Each point is reached from the start by the listed moves, each made 0, 1 or 2 times, or once backwards (-1), plus a little noise. Say if it took an odd or an even number of moves. Then give how often each move was made.
(in the rows, 128 means zero)

Moves:
(1): [155 148 110 136 124]
(2): [122 167 147 122 135]
(3): [126 116 147 154 116]
Start: [130 146 126 103 110]
Points:
[188 184  90 116 101] -> even (2, 0, 0)
[159 122 111 140  84] -> odd (1, -1, 1)
[109  70 144 128  92] -> odd (-1, -1, 1)
[170 196 143 164  84] -> odd (2, 1, 2)

Moves:
(1): [145 122 127 130 116 135 133 123 132 127 129 116 149]
(2): [131 140 111 132 132 137 121 130 147 110 133 155 127]
(3): [129 122 151 126 119 114 137 126 130 122 129 136 127]
(4): [109 132 138 143 131 149 134 138 137 133 123 133 131]
(5): [129 117 151 120 148 130 128 118 129 124 111 117 122]
(6): [117 126 131 125 130 153 101 135 121 129 145 134 147]
(7): [136 129 133 111 127 119 132 135 136 145 137 105 140]
(8): [128 125 133 131 133 108 125 156 130 115 103 143 107]
(9): [132 104 136 135 123 126 119 118 131 132 134 111 121]
(10): [128 120 149 118 115 117 122 117 135 145  95 136 114]
(11): [143 124 140 140 141 120 115 128 123 145 127 144 134]
Start: [140 131 109 113 109 120 128 112 143 132 124 119 117]
Points:
[191  93 145  40 118 146  65  44 205 172 102  73 157] -> even (1, 2, -1, -1, 2, 1, 2, -1, 1, 2, 0)
[123  73 249 151 168 104  65 110 162 128  45 219  68] -> even (-1, 1, 2, 1, 2, 1, -1, 1, 1, 1, 2)
[153 143  70  85  97 163 100 157 126  75 174 107 188] -> odd (2, 0, 0, -1, 0, 2, 0, 1, -1, -1, -1)
